Each row is a point. A path goes straight from each point to the next, and from the last back to the first. The post is the endless flat space through its rows: a point in 2 columns, a line in 3, a plane in 4, and so on, so that a path can go around it. How many times does the path go around the post? Going back the other way cancels.
In the rows, zero is written as 128.

Post (1 x 2):
[[131  96]]
Path (16 x 2):
[[179 128]
 [137 121]
 [ 86 131]
 [ 95  94]
 [ 97  34]
 [145  79]
 [160  84]
 [141  49]
 [ 99  72]
 [105 104]
 [124 139]
 [141 118]
 [165  92]
 [171  60]
 [145  30]
 [207  73]]
Times around: 0

Post (7 x 8):
[[138 113 139  27 135  38 121 172]
 [137 141 152 112  76 213 165  84]
 [138  84 164 123 176 101  21 223]
 [150 140 119 160  78 132 127  80]
 [113 102 138 213 127 179 110 207]
 [136 138  81 112 185  57 164  46]
 [125 121 212  75 102  96 177 109]]
Path (6 x 8):
[[174  56 182 209 132  79 132 162]
 [167 133 136 153 138  64 169 128]
 [122 145 166  55 135  45 146 164]
 [ 79 188 115  95 169 126 151 143]
 [155 172 113 125 159 142 105  93]
 [179 100 105  95 217 104 122 103]]
Times around: 0

Post (17 x 18):
[[116  69 234 234  31 147 123  90 156 151 136  53 129 102 107 125 150 142]
 [141 121  87 249 100 173  83 108 154 125  96 141 141 106  94 142 127 115]
 [130 171  68  96 110  94 109 180  77 193 176 136  65 144 141 101 165  76]
 [105  78 186  42 204 173 102  59 196 102  96  81 163 180  97 130 132 155]
 [128 104 201 188  68 150 100  80 172  93 115 109  57  78  74 118 129  61]
 [139 153  77 130 101  91  95 176  37 105 130 183 181 118 166 133 161  34]
 [ 92 130 134 105 184  53 150 129 124 144  58 208 183 102  81 107  61 183]
 [121  82 126 137 121 190  53   8 177  49 158  73 122  47 143 119 164 175]
 [152 170  95 132 154 150 143 182  51  91 184 206  87 139 191 147 175 132]
 [ 90 126 153 209  73 153 111 187 179  95 128  97 107  69 114  96 163 118]
 [135 105 177  92 170 121 130  88 223 163  85 137 154 124 170 139 138 133]
 [119 156 137  95 175  97 182  72 183 103 110 167 209 196 134  60  84 162]
 [106 128 138 165  68 148  50  86 172  66 132 123 130 121 132 175  71 129]
 [135 142 151 156 127 152  82 191 111 167 230 189 132 104 123 104 138  62]
 [123 154 140  58 213 167 210  71 189 114 120  96 190  97 107 140  63 186]
 [138 152 202 115 220 131 157 112 170 157  53  93 179 137 136  57  28 166]
 [145 134 118 160 207  74 123 121 147  75 156 117 153 122 126 149 117 126]]
Path (13 x 18):
[[134 176  97 147 163 132 134 118 186 125 200  88  66  94 172 160 198 174]
 [116 152 143 159 181 112 120 176 127 157 163 169 156 146 149 112  94 130]
 [ 82 138 157 144 115 177 152 142 157  43  93 110 109 189 115 146  73 121]
 [145  98  79 134 139 143  76  90 184  83  59 152 146  87 158 129 140  94]
 [180 138 120 125 112 150 164  56 142 132  92 133 179  86  73 124  78 183]
 [143 108 115 130 103 115 136  57 145 144 177 113 179 105 118 118 118 141]
 [124  74 131 150 150 146 100 127 187 160 131 164 125  72 158 119  91 143]
 [131 141 143 130 117 179 137  85 138  70 127 176 195  92 211 153  97 103]
 [140 168 138 113 172 112 140  19 104 117 110 152 150 134 120 165 117 126]
 [117 149 113 120 132 104  48 110 121 110 156  64 127 152 128 157 137 173]
 [175  81 144 141 192  89  41 130 147  62 141 217 139 113  84 142 135 126]
 [171 101 171 148 137 142 134 110 131 100  78 142 118 134 121 133 135 133]
 [189 185 186 110 176 139 134 174 125 121 127 142 136 120 119  99 138  92]]
Times around: 0

Post (17 x 18):
[[169 158 143 197 212 117 208 153  89 113 154 137 121 161 190 184 114 108]
 [137 123 152 191 124 141  67 121  78 131 176 167 164 119 129 129  60 100]
 [119 116 111  80  88 161 149 125 163 173  98  87 164 155 202 108  97 109]
 [103 122 109  72 123 145  28 203 170 152  83  95 120 143  85 177 119 151]
 [139 141  64  74  76 156  81 148 143 202 122 168  72  99 210 213  98 156]
 [113 103  76  80  24 134 162 121 173 147 160 142  55 141 103  99 105 155]
 [103  89 100 114 135  93 172 142  74  96 168  71 171 140  78  99  98 215]
 [ 73  68 115 164 160 170  94 223  89 144 132 139  98 102 119 100  49  85]
 [173 108 164  87 131 106 133 154  85 102 130 130 139  77 171  80  53  90]
 [148  85 126 130 134 184 119 192 115 209 119  84 119 128  60 135 186 156]
 [147 127 147 201  82 118  81 181  88 110 144 152 143 158 175 175 223 135]
 [138  82  84  72 183 161 117 145 133 173 168 156 101  70  88  99 125  98]
 [134 150 148 127 142 125  88 174 187 145 190  34 149 135 133 106 135 127]
 [105  74 150 184  97  92 115  94 143 148 133 118 156  86  65 114  99 142]
 [148 124 142 162 142 160 105 130  94 127  96 117  95 175 172  87 204 143]
 [148 148 142  59 183  71 184  95  96 214 140 129 137 173  98  77 179 205]
 [136 118  98  37  89  55 103 126  78 148 112  71 133 151 180 143  62  99]]
Path (33 x 18):
[[160 181 103  84  59 118 122 179 107 145 175 168 117 167 187 137 146  94]
 [158 132 144  97 128 136 103 160  83 145  83  76 129  27 158 118  92 180]
 [232 179  80  66 158 127 117 139  65 156 186 138 103 171  97 126 188 127]
 [117 114  99 191 193 110 159 171 153 111 173 146 116 112 178 117 155 154]
 [160  73 116 101 124 118 159 140  75 177 135 140 214 126 158 170 132 164]
 [145  87 182  95  94 133  60 186  99 204 158 108  98 117 113 163 107 148]
 [110  86 153 115  95 159 130  82 141 179 158 147 126 102 125  95  89 105]
 [165 115 119  95 154 200 142 123 170 152 119 164 106 121 187 149 123 146]
 [156 105 154 111  93  94 152 155 136  96 131 147 109 180 127  64 106  98]
 [154  90  72 128 100  94 132 222 116 107  92 177 110 164 113 184 148  86]
 [128 132 102 130 162 142 115 128 113 172 130 142 143 117  90 118 112  88]
 [189 170 162 102 123 139 137 162 114 143 100  96 134 110  99  88 121 109]
 [163 138  97 135 181 120 130 122  76 133 104 159 171 119 121 123 162 204]
 [183 132 130 119 137 157  74 139 211 148 110  98 144 132 204  90 106 119]
 [166  76 103  64 107 127 194 173  95  69 183 103 196 119 155 129 113 169]
 [122 121 163 143  75 113  86 185 147 127 166 159  69 129 163 126 141 104]
 [159 150 176 117 118 151 134 115 153 152 122  89 111 118 109 146 125 153]
 [112  56 149 136 148 179 124 186  93 123 183 116 100  81 160  81 164 141]
 [157  63 124 128 124 149 186 201 178 133 187 152 120  95 156 180 131 105]
 [139 124  79 139 118 152  92 158 140 103 136 149 154 119 201 176 108 163]
 [149  96 102 212 122 187 121 133  73 115 102 196 116 100 145 105 112 145]
 [153 152  94 114 130 127 130 127 149 127  65 179 119 130 141 162  99 210]
 [146 149 149 162  96  79 111 141 115 143 121  88 136 165 116 111 207  95]
 [131 163 124 153 139 140 130 131  46 128 137 123 147 141 197 142  84 117]
 [ 81 108 130 177  56 106 153 159 132 148 175 138  80 164 144 145 115 109]
 [119  55 127 147  80 112 116 221 102 140 155 113 115 115 130 162 114  62]
 [156 126 129 129 138 136  99 208 156 143 145 113 116 169 174 165 105 110]
 [178 125 123 112  49 125  38 187 100 161 161 132 249 126 159 121 108 120]
 [174 141 129  87 101 118 101 199  91 229 153  88 136 175 173 111 149 120]
 [127  75 108 144  78 132  38 186 114  96 158 127 122 109 155 129  81 125]
 [135  76 161  79 173  99 117 156 125 205 124 118 117 143 144 148  82  97]
 [154  84 120 111 185  87 168 125 159 184 117 154 163 100  76 124 100 156]
 [125  66  68 116 193 132 142 135 108 167 125  91 170  58 171 113 101  72]]
Times around: 1

Post (17 x 18):
[[138  81 193  85 122  86 143 127 119  92 124  54 106 122  78 171 141 178]
 [186  78 162 115 133 153  69 151 116 133  89  32 171 114  76 114 118 131]
 [154  72 115 145 118 128  99 127 142 125  88 158 148 145 133 149 124  89]
 [110 126  94 158 149 130 175 157 156 115 123 120  57 119 106  84  84  86]
 [110  97 134 138 116 141  89  67 180 159 125 142 131 143 124 152 149 106]
 [119  64 140 129 122  80 126 124 170 150  92 118 136 188 125 117  81 116]
 [123  91 210 130 148 105 114 212  68 147  94 128  68 142 124 112 106 210]
 [136  70 165 147 145 144 132 202 160 174  72 153 170 111  96 107 132 106]
 [129 145 147 142   8 159 161 177 183 132 182 127  77 178 146 125  88  90]
 [ 75 116   7 146 161  77 127 185 127 174 162 132 116 147 118 186 161 174]
 [ 81 168 138 160  98 175 138 132  94 195 109 130 182 149 118 130  96 122]
 [150  84 123 101 108 144 117 115 214 137  74 177 167 143 160 141 116 153]
 [ 93  74 101 113 129 135  93 150 176 124 117 117 148 143 127 161 104 107]
 [147  99 122 126 126 154 136  96 140 152 135  99 131 137 179 144 115  91]
 [134 184 198 127 126  71  77  74  72 165 133  88 170  79 149 141  97 135]
 [ 89 101 138 154  98 145 149 154 145 135 135 128 155 146 138  70 128 104]
 [120 147 136  94  83 125  93  92 130 186  97 121 158 115 165 149 152 117]]
Path (24 x 18):
[[ 85 130 142 176  95 170 109 129 109 191 137 104 147 165  53 148 104 124]
 [144 110 140 130  75 158 171 146  83 121 154  93 170 135  87 115 142 101]
 [167  57 209 146 167  93  96 143 158 193  79 153 144 157 126 143 118  73]
 [108 128 166 127 157  69 116 152 157 159 115  72 156 130 149 126  83 131]
 [ 84  93 156 172 105  25 105 109 170 194  68 137  79 170 115 163 100 112]
 [ 60  86 148 156 130 143 163 157 130 172 138 105  28 119 132 152 151 145]
 [ 57 128 184 181 155  97 161 120 130 155  73 101 141 135  77 110  85 106]
 [ 91  99  68 137 134 103  93 127 200 122 128 119 147 144 104 144 126  78]
 [107 134 150 130 134 111  99 131  93 135 125 109 167 146  96 118  96  83]
 [123 129 122  85 125 130  72 136 120 172 143  73 119 148 121 126 121 170]
 [ 36 153 173 133 121 127 116 109  90 206 190 120  60 137 148 115 216  90]
 [100 128 158 173 154 190 146 181  70 172 137 136 101 162 223 135 135 157]
 [147 116 116 137 101 146  98 170 155 164 118  28 143 104 144  63 122 171]
 [169 103 129 151 121 138  85 131 124 194 151  98 178  93 154 104  89 114]
 [ 63  97  99  83  83  91 150 222 175 232  92 169 159 185 153 133 125 173]
 [129 134 150 127 116 148  65 141 119 153 127 164 157 132 150 166 133 142]
 [140 145 114 128 152 130 154 190 234 180  74 160 179 140  89 190  84 210]
 [145 139 166 181 136 152 173 120 121 124 124 111 129  96 111 165  99  77]
 [ 89  45 164 108 108  63 136 144 139 154 120 123 140  98 138 178 162 138]
 [173 128 131 142 108  41  95  76 191 130 167 144 163  92 110 183  18  78]
 [ 93 127  86 102 153 153 202 119 165 143 129 130 147 149 176  38 116 102]
 [190  94 196 143 115  71 180  70 126  70  27 140  78 208  40  79 102  93]
 [118 126 220 188  67  92  48 160 140 166 117  80 201 162 119 109  96  82]
 [ 91 100 116 193 137 120 105 140 100 135 144  81  95 120 133  90 108  77]]
Times around: 3

Post (17 x 18):
[[115 113 125 146 115 151 118 110 115 144 138  94 125 138 140 111 119 147]
 [112 128 172 134 125 118 117  95 139 131 138 149 110 132 140 115 109 106]
 [114 111 127 132 141 120 133 144 142 101 142 141 136 173 142 109 154  74]
 [ 91 109 119 159 131 112 140 108 108 111 125 124 151 125 128 150 116 154]
 [111 120 110 139 101 122 175 118 119 116 141 129 134 156 120 145  54 154]
 [137 133 114 154 162 119 109 122 133  77 206 129 112 134 140 140  98 150]
 [ 79 126 118 138 121 115 125 115 127 129 139 126  87 125 101 132 119 129]
 [132 122 125 138 104 115 146 115 137 141 162 140 137 109 111 124 132 139]
 [122 139 165 131 118 147 178 138 143 103 128 116 133 151 149 114 154  73]
 [143 129 119 158 135 122 142 127 133 139 110 136 120 144 119 158 145 113]
 [127 158 104 131 145  97 107 137 112 127 123 120 153 122 115 170 101 151]
 [155 120 174 143 133 123 156 129 120  84  94 140  95 156 104 123 139 156]
 [141 107 133 150 111 178 131 144 156 101 137 122 162 116 119 102 118  81]
 [131 132  90 123 102  72 140 117 115  98  40 102 101 133 116 174 165 153]
 [127 131 127 146 109 119 160 144  98  77 141  97 137 156 109  98 192   7]
 [ 99 101 118  96 120 142 132 105 110 136 135  93 145 126  98 162 115 125]
 [122 130 144 142  95 153 120 115 132  93 154 152 130 140 129 149 116 168]]
Path (29 x 18):
[[159 123 191 182 145 151  96 154  92 107  89 115 183 136 163 144 165 118]
 [105 133 117 126 106 136  96 145  96  95 164 136 126 138 107 126 104  86]
 [122 154  92 101  78 115 145  84 107 112 145 120 111 122 121 172 141 157]
 [102 149 126 131  95 136 161 122 101  72 138  92 158 128 105 132 149 142]
 [110 129  82 131 143 170  51 106 163 128 141  96  90 176 178 117 191 150]
 [144 142 140 142 126 115 190 128 146 128 107 174 150 123 147 121 127 158]
 [ 76 150 121 143 130  67 114 116 112  91 160 132 112  96 130 123  77 115]
 [143 136 125 117  85 102 136 147 155 136 136 161  97 142  71 165 163  69]
 [115 109  91 207 143 122  87 129 126  48 166 114 137  95  77 147  88 203]
 [ 96 140 122 124  90 159 138 110 101 111 122  95 145 185 135 147 173  51]
 [ 55 149 152 109  98 178 124  93 110 107 172 103 123 129 152 137 114 136]
 [120 160 175 133  80 117 176 111  81  76 146 145 120 147 170 133 105 178]
 [142 136 156 120 133 102 146 145 116 135 110 110 137 176 148 128 174  77]
 [ 81  84 111 119 113 114 121 131 130 148  92  94 107 137 142 119 126  91]
 [110 122 114 107 124 119 171 154 116 117 156 135 150 121 127 146 186 125]
 [139 120 128 129 167 139 164  82  90 120 144 117 111 131 104 147 106 105]
 [131 168 114 164 141  91 176 132 148  82 165 174 100 166 112 129 110 123]
 [106  92 114 220 209 115  41 135 134  83 135 103 128  99  85 135 135  95]
 [138 123 130 117 106 129  99 137 129 131 102  84 129 103 113 132 154  88]
 [143 155 125 109  69  94 165 137 110 133 147 170 106 133 106 121 104 154]
 [111 160 137 183 109 136 184 147 142 116 167 168  95 134 111  95 104  93]
 [155  91  95 127 137 127 123  93 165 133 139 142 127 137  85 141 152 156]
 [132 127 160 187 142  83 133 117 121 168 109 159 164 179 127 139  98 166]
 [140  78 154 117 129 134 145 145  99  98 115  64 123 155  81  77 156  99]
 [104 151 135 128 119 146 119 118 157 118 172  95 102 123 155 115 122 180]
 [102 113 105 124 134 126 127 111 119 101 156 125 132 158 118 118 141 109]
 [133 136 126  96  77 144  83 110 109 143 133 137 143 127  90 111 118 109]
 [152 127 158 179 138 172 107 123 135 137 105 123 175 150 124 106 145 135]
 [132 119  85 126 103 125 136 124 145 129 211 100 156 146 140 138  90 120]]
Times around: 1
